Each row is a point. The window is the flat piece filled in between its corners: a triangle in 3 columns, a solid with four corners in 4, and so on. A path goes straight from each point to the next, and from the last back to the first. List the points from which the path goes on through the window.
In the rows, zero is written as 128.

Window (3 x 3):
[[172 182 129]
 [151  99  95]
 [116 132 160]]
Path:
(1): [ 96 121 115]
(2): [117 177 151]
(3): [148 113 168]
(4): [130 100 140]
(5): [ 96 136 132]
(6): [118 152 123]
(7): [173 103 127]
(8): [153 107 174]
Through the window after points: 6

Window:
[[145 118 128]
 [ 67 146 116]
 [176 136 111]]
Path:
(1): [134  92 100]
(2): [160 118  79]
(3): [159 149 136]
(4): [ 79 153 131]
(5): [ 76 121 105]
(6): [161 124  81]
(7): [ 97 123 162]
(8): [131 164 136]
(9): [131 108 120]
(10): [159 135  91]
(11): [167 149 155]
(12): [124 163 145]
(13): [134 110 118]
(14): [136 108  94]
(15): [ 90 137 174]
(16): [143 136 140]
Through the window after points: 2, 8, 12, 16

Window, 4 rows:
[[115 144 144  98]
 [118 128 118  74]
 [117 116 128 173]
 [131 143 111 183]]
Path:
(1): [ 90 145 121 154]
(2): [ 92 142 119 126]
(3): [163 131 131  42]
(4): [148 136 138 115]
(5): [ 81 135 127 117]
(6): [112 149 118 102]
(7): [144 127 151 131]
(8): [166 108 118 159]
(9): [ 95 166 112 169]
(10): [ 82 149 129  86]
(11): [154 113 115  84]
(12): [162 141 109 153]
Through the window after points: 4, 8, 10

Window (6 x 6):
[[132  98 110  91  75 131]
 [120 185  85 172 226 145]
 [133 109 144 148 160 119]
 [133 126 124 149  95 109]
 [ 83 130 140 136 123 104]
 [129  94 117 164 132 172]]
Path:
(1): [166 119 155 164 140 190]
(2): [120 143 134 127 120 121]
(3): [ 91  75 117 133 141  94]
(4): [131 107 116 151 134 113]
(5): [150 150 121 131  95 149]
(6): [115 153 178 146 141 122]
(7): [ 98 118 113 140 132 111]
(8): [101  94  99 148 129 125]
Through the window after points: 6, 8

Window:
[[119 176 122 147 106 136 133 124]
 [117  96 150 167 169 122 141 172]
 [156 169 145 143 123 127 155 101]
 [ 97 130 127 141 208 112 152 165]
 [106  82 124 172 190 170 149 145]
 [194 129 118  86 122 160 103 145]
 [125 134 136  61 132  89 121 122]
 [154  95  63  68 137 100 145 152]]
Path:
(1): [146  96  88  81 133 141 161 143]
(2): [167 138 130 133 155 102  81 160]
(3): [129 150 126 141 156 108 115 122]
(4): [128 131 142 120 139 136 145 144]
(5): [106 135 126 124 151 119 164 144]
(6): [134 133 106 124 149 107 103 133]
(7): [142 133 125 156 190 107 121 132]
(8): [135 129 117 117 111 164 172 146]
Through the window after points: 1

Window:
[[201 169 126  66 159 118 119 133 126]
 [137 120 105 111  93 136 109 119 135]
 [192 122 120  59 153 147 148 191 112]
 [144 112  98 125 154  90 153 155 147]
 [107 125 119 140 148  78  81 144 108]
 [151 105 123 124 166 119 112 124 139]
 [107 122  93  85 129 140 121 106 142]
 [ 67 112 137 129  98 125 117 117 158]
 [137 138  94 156 173 141 172 124 135]]
Path:
(1): [141  98 120 145 131 105 188 130 103]
(2): [135 132  99  97 143 135 121 133 156]
(3): [133 142  99 114 151 121 122 175 176]
(4): [122 101 136 105 126 139 119  66  89]
(5): [193 108 132  70 153  67 146 114 116]
(6): [133 167 103 111 147 156 106 141 139]
(7): [132 161  87 114 132 137  99 131 145]
(8): [101  74 123 110 124 125 149 125 135]
Through the window after points: 5

Window:
[[205 141 106 122 108 164 104 130 119  86 102]
 [135 116 141 113 155 134 114  77 134 113 111]
 [139 155 127  73 127 108 103  90 103 121 147]
 [ 76 108 101  88 152 115 116 154 147 155  89]
 [142 118 114  98 160 109 103 107 118  94 182]
 [137 126 151 101 113 119  79 114 141  81 133]
 [ 51  84  92  80 111 102 215 182 151 141  67]
 [179 111 117 107 106 116  92  92 141 127 152]
 [157 165 179 173 149 121 105 137 152 134 100]
 [126 104 119 151  97 126 122 144  93 115  91]
 [129 155 110 145 112 142 105 103 144 107 131]]
Path:
(1): [156 103 139  89 142 148 150 152 111 156 159]
(2): [117  93 124 100 127 163 136 109 115 122 133]
(3): [139 127 103 101 122  88 106 127 146 112 125]
(4): [147 131 108 123 127 100 102 126 142 102  93]
(5): [130 123 151 113 124 175 123 100 125 133 122]
(6): [ 78 130 176 131 101 161 166 136 125 155 126]
(7): [143 117 101 101 130 108 108 114 141 106  95]
(8): [126 136 113 111 148 106 104 122 155 116  93]
(9): [143  90 151 104  79 162 163 125  95 107 149]
(10): [166 104 141 101 154 202 148 166 160 105 127]
(11): [113 138 112 124  99  56 103  86 108 117 108]
(12): [127 140 116 136 132  97  80  98 134  72 120]
Through the window after points: 8, 12

Window (12 x 12):
[[159 111 147 138 164 133 104  81 129  98 144 138]
 [151  85 124 152  84 133 115 122 137 119 118 117]
 [150 115  98 122 115 131 129 123 160  87 147 101]
 [128 109 182 162 148  92  77 138 144 150 164 103]
 [162 126 183 125 108  41 125  94 154 169 121 140]
 [146 156 119 142 155  95 128 102  69 163 140 198]
 [108 145 120 165 109  79 139 127 113  69  73  82]
 [ 97 151 159 134 137  97  60 141 131 113 103 106]
 [124 212 161 161 125 123 130 177 193 120 101 180]
 [141 104 152 122 141 160 131 154 121 176 121 100]
 [129 177 129 155  83 187 152 119 124 186 160 129]
 [119 102 149 133 170  87 115  63 137 160 166 180]]
Path:
(1): [ 96 109 164 123  90  94 162 109 102  99 144 124]
(2): [ 78 169 181  98 104 124  91 135 102 136 155 132]
(3): [158 113 134 173 141 109 120 121 172 133 121 116]
(4): [143 150 126 156 148 110 105 104 137 132 118 114]
(5): [110 128 180 142  99  94 114 140 129 138 166 165]
(6): [130 143 173 131 123  90 111 132 129 129 135 123]
(7): [132 126 125 163 135 122  94 117 162 151 120 134]
(8): [135 138 123 162 128  94 112 110 126 126 108 111]
(9): [121 132 141 123 113 117 151 141 101  95 122 152]
(10): [112 117 153 120 103 137  88 108  97  67 162 152]
(11): [147 136 131 161 135  90 132 118 157 158 114 134]
(12): [147 117 133 140 142 123 134 123 129 171 121 114]
(13): [117 139 185 104 127 178  97 175  78 118 150 164]
(14): [133 130 164 131  96 118 116 129 141 105 135 134]
(15): [157 106  95 145 182 111 115  99 133 190 116  96]
(16): [147 140 126 148 133 113 113 125 140 148 120 129]
Through the window after points: 6, 8, 12, 14

Window, 14 rows:
[[162  77  98 150 156 143 140  86 145 118 126 180 124 133]
 [135 118 110 185 158 100 185 122  88 113 119  89  91  95]
 [106  97 127  89  81 144  98 115 118 173 173 119 123 154]
 [131 132 102 206  94  81 165 156 108 149 157 161 141  76]
 [ 86 124 111 153 144 131 128 170 147 132  79 113 157  81]
 [ 97  90 132 154 112 158 158 168 161 142 164 139 116  86]
 [112 172 139 142 137 130 153 107 137 119 144 227 112 125]
 [137 104 146 172 105 109 140 138 152  74 105 187 163 116]
 [101 101  88 175 131 117 125 163 187 109 138 143 124 109]
 [154 138 136 104 158  93 164 145  93 115 141 193 120 143]
 [ 90 167 153  65  98 137 205 166 190 130 123 156 164 132]
 [192 148 151 167 117 127 133 138 109 131 118 113 119 113]
 [158  94 101 149 130 137 159 136  78  98 183  95 167 151]
 [122 155 159 125 115 103  89 125 163 140 136 148 144  61]]
Path:
(1): [124 118 100 122 107 152 141 142 109 100 140 143  81  86]
(2): [129 115 149 151 146  81 144 119 132 170 147 127 172 169]
(3): [ 96 148 150 160 183 108 153 146 127 142 125 146 179 133]
(4): [145 124 114 140  89 135 139 147 142 120 116 134 113  88]
(5): [134 129 120 142 124 124 155 142 117 116 129 153 123  84]
(6): [124 121 134 166 140 111 140 136 148 116 143 140 151 131]
(7): [133 119 146 151 124 107 151 129 131 139 149 129 150 133]
(8): [144 128 117 150 124 128 144 137 122 108 133 155 106  93]
(9): [133 134 109 132  80 129 134 130 114 128 128 123  94 117]
(10): [174 114 184 168 177 126 129 143 137 146 150 144 189 124]
(11): [100 105 155 172 140 122 122 151 134 139 140 171 134 130]
(12): [139 137 114 126 103 144 167 133 147 122 147 138 116  85]
Through the window after points: 1, 3, 9, 11
